Each wall is flat, endless, passes through zero and stands at right angles to its row. A trip goes straight from one point to another. List the walls that it crosses, first one first.
In the rows, 128 means zero.

Walls:
(1): [116 147]
(2): [175 105]
(3): [70 90]
(4): [206 109]
(5): [134  89]
(6): [110 174]
(7): [135 101]
Trips:
[ 82 130] to [165 104] -> 5, 7, 6, 1, 2, 4, 3
[ 78 166] to [153 168] -> 3, 4, 2

Walls:
(1): [136 105 116 121 149 110]
(2): [127 111 165 164  87 155]
(3): [ 53 176 195 112 148 165]
(4): [ 76  90 194  66 125 104]
(5): [169 104  71 140 101 117]
Trips:
[132 144 137 120 159 116] to [147 135  77 109 159 123] -> 4, 3, 5
[188 127 135  47 150  94] to [138  93  99 169  63 140] -> 4, 2, 1
[155 134  83 140  86  50] to [100 148  73 194 161  48] -> none
[125 125  69 161  95 155] to [137 152 102 139 113 114] -> 2
[ 76 132  97  37 136  85] to [ 91 154 128 204  64 143] -> 1, 2, 4, 5
[168 113 135  87 108 158] to [141 147  94  78  56 192] -> 4

Walls:
(1): [121 237 115 206 148 183 122 146 166]
(2): [138 141 120 118  98  39 149 142 122]
(3): [ 93 176  90 114 102 113  94 106  96]
(4): [102 167 139 189 160 180 173 104 124]
(5): [110  91 165 147 159 200 114 160 149]
(6): [118 156 121 141  78 191 149 159  86]
Trips:
[100 108 116 139  30 135 104 163 165] to [156 129  95 116  63  54 122 136 123] -> 5, 6
[152 160  24 174  63 160 114 220  92] to [194 138 126 100 115  55 176  69 107] -> 1, 6
[140 111 131 158 154 144 131 135 158] to [108 148 135 159  88 113 203 106 109] -> 6, 2, 5, 3

Walls:
(1): [149 101 130 102  79 119 151 113  98 172 132 151 161 116]
(2): [116 142  73 144 110 100 154 159 146 113 116 137  99 145]
(3): [196 109 113  71 125  95 124 135 109 100 107 210  73 146]
(4): [140 150 162 111 110 128 137 115 160 206  97 111 147 127]
(5): [154 114 123 144 144  89  96 142 103 131 106 123 158 136]
(6): [ 86  86 114  89 181 113 122 159 138 199 182 249  97 123]
Trips:
[ 92  74 150 123 113 100 173  89 192  87 110 176 161 106] to [172 113 127 138 137 132 131  81 150 134 184 140  79 214] -> 1
[ 84  88 130  96 160 191 126 111 149 105 135  85  95 173] to [ 60 122 127 128  83 111 114 185 110 129 135 122 116 142] -> 6, 2
[ 78 152  92  78  99 115 137 147 140 130 155 105  88  80] to [112 112 146  77  67 127 105 153 103 159 146 144 110  31] -> 1, 4, 3, 2
[125 100 134 140  75  79  77 143 136  68  56 110 111 171] to [183 192  97 145 133 125 153 144 140 127 103  79 131 119] -> 4, 3
[185 174 125 175 135  71 203 159 130 105  90  86  94  87] to [116 153 210 118 148 165 135 107 131  62 124 217 151  96] -> 4, 5, 2, 6

Walls:
(1): [189 183 212  54 180 154 157 147 146 133 166 125 140 140 108 150 152 149
 116 117 159 120  50 123]
(2): [ 82 109 147  75 152  94 102  67 131  54  43  76 116 150 102 107  99 120
  99 111 174 131 100 107]
(3): [171  91 180  79 115  99 119 153 126 181  89 181  83  59 136 120  96  94
 126  47 117 102 216  99]
(4): [204 155 211  55  99  97 170 113 215 169 133 102 128  90 170 109  77 156
 138 143 163  56 137 140]
(5): [139 101 141 197 136 134  69  78  55  81 107 127 142 116 179 132 102 118
 187 160 105 124 155 145]
(6): [ 80 179 121 204 155  96 108 176 127  72 114 125 171 177 147 163  96  49
  81  53  88 162 137 182]
(7): [101 169 134 133 183 110 163 143 154  49  99 104 111 111 218 122 174 127
  85 121 168 188  93 140]
(8): [116  66 171 127 190 124  81 145 112 129 145 108 153 141 120 108 111 222
 137  87 108 129 196 125]
(9): [121 119 174 166 182  85 119  76  50 101 159  90 173 149 118 123 111  69
  85 121 109 153 155  35]
(10): [150 118  78 119 122 162  53 108  85 122  77 127 161 150 160 141 127 170
 126  87 148 190  52 172]
(11): [166 154 145  58 109  92 136  97  92  90 142 138 134 131  91 146  80 120
 137 123 146 150 147  56]
Trips:
[139 163 162 138  95 117  64 115 112 109  95  84  57 196 217 110 113  91
  98 143 127 133 128 127] to [116 112  83 108  80 159 135 182  32 141 129  68  52 136 158 156 125 136
 222 158 130 184  61 164] -> 4, 9, 6, 2
[141 126 150 170 103 116 134  96  65 119  83 121 172 181 161  75 126 153
 129 154 120 118 113  75] to [111 107  82 137 106 220 218 122 159  95 119 162  98  95 176 147 123 106
 120 193 113 217 123 114] -> 7, 8, 2, 11, 9, 10, 5
[156 172 172  75 140 110 200 179  69 133  60 129  77 131 110 166  89 136
 162 124  84 149 187 158] to [158 177 173  76 149 123 109 141 181 151 196 169 155 116 174 143 105 144
 106 125 111 116  78  70] -> 6, 7, 8, 9

Walls:
(1): [161 137  76 187 141 123 138 119 152 112 133 118 212 103 121 130 160 123
 140  78 205  98  75 148 151 119 112 159 132  52 125 183 129 151  95 135
  73 102 116 122 148  99 151 125 124  85 139 112]
(2): [ 80 121  93  91 125 159 118 153 159 119 127  60 151 100  80 156 178 133
 178 159 150 140  98 154 133 146 136  89 170 123 158 142 114 132 209 128
 146  96 106 140 126 104 149 190 150  56 164  97]
(3): [154 132 129 185 137 143 121 127 151 105 149 149 143 138 142  80  61 101
 186  73 129 121 183 106  95 121 146 155  77  65 182 128 130 126 128  57
 158 178 112 191 126 141 157 147  94 151  77 172]
(4): [100 121 193 116 165 102 124  85 187 158 128 210 156 151 142 123 165 159
 155 131 168 138 140 126 184  69 140  78 101  79 101 133 181 102  82 122
  94 145 131 180  77  59 121 200 147  40 189 161]
(5): [100 132  94 122 146 146 148 156  79 124 111  91 127 101 136 141 163 179
  60 147 141  90 140  70 139  91 136 131 157 115 140 101 106  99 123 103
 142  96  85 151 180 129  92 170 193 132 120  93]
(6): [132 110 123  90 148 160 130 184 118 107  47 144 149 142  82 104 142 183
 116 120 162 173 136 141 118 144 134 141 121  68 186 111 119 161 123 122
 183 177 145 101 196 153  54 112  86 163 147 167]
(7): [134  88 117 141  52 129  42 144 156 123 135  91 169  97 204  77 100 155
 113 143 114 142 155 106  90 135 138  76 145  64  98 170 133 111 157 150
 154 110  73  70 120 128 142 120 164  51 141 114]
Trips:
[115 143 114  89  98 125 197 147 107  82 144 127  72 159 219 202  93  94
 156 177 141 142 165 128 249 106 106 141 157  93  63 128  71 103 169  94
 130 113 181 164 134 199 102 119 180 221 110 144] to [175 103 162 180 119  87 100 161 148 132 120 150 106 159 111 141  95 148
 123  50 173 103 161 121 141  77 136 198 208 147 141  90  92 105 103 189
 147 182 105 169 191 170  90 105 160 102 153 106] -> 3, 6, 1
[123 161 138 170 166 109 156 108 157  84  94  68  98 169 121 122 176  71
  93 169 177 119 131 135 139 185 144  87 138 202 183 109 122 239 194 147
  97  85 219 130 103 125 116  87  92  82  59 162] to [167 144  69 105 133 110 143 157  96 133 140  61  66 161 138 128 101 174
 165 137 111 161 120 153  79 103  73  27 115 131 157  94 116 143 141 214
 168 163 151 134 152 194 148 135 129 191  76  94] -> 6, 5
